Rows are points. Each copy is the shape, with its points in the same order, turned, moved and blurred by noise. Say if it was mirrored as well.

Shape, 6 rows:
[[ 23   3 -33]
 [  0   3  95]
 [ -4 -23  -4]
 [  0  18 -19]
 [ 19  -6  17]
 [ 25  -5 -20]]
Copy 1, 6 rows:
[[-32  23  -2]
 [  6 -85  51]
 [-23 -23 -11]
 [  5  18  -2]
 [-18 -23  18]
 [-29  19  -2]]
Copy 1 is: mirrored
Copy 2, 6 rows:
[[ 28  -8 -22]
 [-73  67   7]
 [-19 -16 -23]
 [ 13  -7   6]
 [-12  22 -20]
 [ 16  -2 -28]]
Copy 2 is: mirrored

Shape (7 x 4):
[[-57  40  46   8]
 [ 38 -10  21  -8]
 [-21 -36  47 -24]
 [ 31 -27 -11  42]
 [ 26  37 -14   2]
 [ 29  -7 -18 -30]
 [-34 -45  27 -30]]
Copy 1, 7 rows:
[[-71  46   4 -14]
 [ 30  25  -7  28]
 [-39   9 -11  48]
 [ 36  -2 -52   0]
 [ 26  29  15 -27]
 [ 33  -4  23  17]
 [-50 -21  -5  47]]
Copy 1 is: only turned
Copy 2, 7 rows:
[[-27 -85 -21 -19]
 [ 50 -13  -5  18]
 [ 12 -14 -53 -15]
 [ 16 -12  -9  75]
 [ 15 -30  44  22]
 [ 18  16  17   8]
 [ -4   2 -61 -13]]
Copy 2 is: only turned
Copy 3 (7 x 4):
[[  3  70  12 -35]
 [ 58   2  -5  32]
 [ 45  30  58  15]
 [  8 -12 -12  62]
 [ 27  -9 -40  -4]
 [ 48 -35   1   8]
 [ 30  14  70   9]]
Copy 3 is: only turned
Copy 4 (7 x 4):
[[-39  -3 -75 -37]
 [ 25 -17  11 -22]
 [-28 -49  -9   3]
 [ 42  22   0  20]
 [ 15  36   4 -50]
 [  0  11  40 -27]
 [-45 -36   1  15]]
Copy 4 is: mirrored

Shape, 11 rows:
[[ 50  12  89 -30 -43 -10  34 -37]
 [-34 -33  15  20  10 -45  -2  19]
 [-49 -38  43 -20  13   5  23 -27]
 [-10   6   8 -18  76  -4  18   5]
 [-17 -26   9 -28  14 -25  50  -2]
 [ -4  30 -28  15 -17 -23 -58 -18]
 [ 46 -35  88 -33  22  -8  34 -18]
 [-19  -5   5 -32   7  -3  26  30]
 [ 26   2 -61  29 -40 -18 -24 -39]
 [ 25  -9 -55  12 -36  32 -33  11]
 [  2  18 -42  62 -32  17  -3  -2]]
Copy 1 (11 x 8):
[[ 12 -49  37  30  69  35 -42 -38]
 [-34  40  -8 -29  -9 -13 -27   8]
 [ 12  33  -3  30 -10  -7 -23 -39]
 [-53  12  14  44 -34   5  28   6]
 [-31  -1  -2  13 -19  13   2 -36]
 [ 16  41  13 -50  41 -13  42  32]
 [-12 -23  38  47   8  55 -59 -21]
 [-34  -4 -28  20   0   0   9   2]
 [ 44   5  13 -68  11   3  47  16]
 [ 52  -6 -24 -33  -3  -4  37  52]
 [ 38 -19  11 -57 -11 -60  34  38]]
Copy 1 is: mirrored
Copy 2:
[[ 24  11 -58   2  24 -62  60  74]
 [  6 -26  30 -25   4  33 -21  33]
 [-27  -2 -13 -20 -38  25  31  32]
 [ 19 -16  20 -53  -3  12  35 -41]
 [ 13   4 -14 -57 -37  10  -2  29]
 [ 56  34  41  48  26  20  -5   3]
 [ 27 -43 -40 -32  -6 -45  62  43]
 [ -6  -4   9 -23 -10 -19 -14 -10]
 [ 82  28   1  55   3  38 -27  10]
 [ 54  -1   6  68 -19  -8 -38 -24]
 [ 35  13 -16  58  34  33 -43 -22]]
Copy 2 is: mirrored
Copy 3:
[[-15 -22  58  60 -45  31  54 -13]
 [-20 -10 -37 -30 -21 -12  -2  39]
 [  3 -19   6 -10 -58 -38 -12 -16]
 [-35 -21 -15 -30  12 -59  31 -34]
 [-24   1 -14 -36 -37 -10  22 -31]
 [-12  -2 -42  33  52  15 -31  12]
 [  6 -31  27  16 -54 -22  85  -6]
 [-31  37   2 -26  -8 -23  12 -13]
 [ 21 -11 -37   6  48  70 -28 -17]
 [ 42  34  -9 -10  61  26 -15   1]
 [ -2 -11   7 -26  59  43 -37  12]]
Copy 3 is: only turned
Copy 4, 11 rows:
[[-33  35 -23 -53  41  61  73 -24]
 [ 45   7  22 -39 -30 -24   7 -12]
 [ 18 -30   0 -20   0 -23  70   5]
 [-25 -17 -16   3 -73 -20  29  -5]
 [ 32  11 -19  17 -28   3  49  -7]
 [-24   6  57  -5  10 -13 -47 -34]
 [-14 -21 -35 -57 -23  54  75 -18]
 [ 22   7 -36   0 -20 -13  21 -13]
 [  4   8  64  25  14  35 -53 -15]
 [  8 -22   8  25  19  32 -77  -1]
 [  0  16  27   7  25   7 -54  40]]
Copy 4 is: mirrored

Shape, 13 rows:
[[  3  28  -6 -15  19 -12   7 -25   3]
 [  3 -25 -23   6  15 -15  -3 -14  19]
 [ 17  19   8  -9  21   3 -22  13 -11]
 [-17   8 -15   8  -1  -4  10  15   2]
 [ 10  20   0  10  24 -20  10  10   6]
 [ 17  26 -47 -24  27  -7  11  -6  -4]
 [ 13  23 -27  13  28  -5  12  13  18]
 [-24  -1  12  16 -43  23  15   0  18]
 [  5  11  10   2   6  -1 -95  10   5]
 [ 21 -14   4  16  27 -16   7   3 -17]
 [ 14   8  14  -6 -52 -20  15   7  13]
 [-69  10  15   6  -9   1   3  -4 -16]
 [ 15  29   7 -52  18  -7  -4  15   8]]
Copy 1 (13 x 9):
[[ 11 -20 -13 -15 -19 -37 -14   2   4]
 [  6  24  20  -8 -26 -10 -14  18  -5]
 [ -1 -24   3  17  12 -17  -4   2 -14]
 [  0  -2   6   1 -14  -7  26  21  16]
 [  7  -5   0  19 -10 -37   1  16  13]
 [ 36 -18 -12 -26 -10 -38   0  35 -18]
 [ 26 -13   4  14 -21 -31  -3  44   7]
 [-20  -2   3  -8  -3  33  13  12  50]
 [-46 -42  53  17  23 -12  -4   4 -37]
 [  5  21 -11  28   0 -30  -6   8 -11]
 [-25   1   7 -22  33 -20   3  22  55]
 [-31 -11  -2  -7 -35   9  52 -20  25]
 [ 28 -43   7 -12  18 -40  -1 -14  13]]
Copy 1 is: only turned
Copy 2:
[[-14 -19  23  20   2  10   5  20 -10]
 [ -9  27  -3   8  -6  36  15   5  -4]
 [-11  -4  20  -7  43   1   7  -1 -15]
 [ 20   3 -13   2   7   1   2  12   4]
 [-14   4   5  10  23   0   6  22  14]
 [ -6 -16  20  -8   7  34 -16  43 -12]
 [  2  13  17  -2  17  14  -1  38  19]
 [ 36  13  -2   9 -25 -29   2 -26   5]
 [ 12  -8  29  -8  64  36  46 -52  -7]
 [-33  21  -9  -9  19   0  17  15  -7]
 [ -7  -9  -6   4 -12 -13 -27 -36  24]
 [ 36 -19 -31  29   0 -25  33  -2 -21]
 [-11 -18  23  24  40  11 -33   4 -18]]
Copy 2 is: mirrored
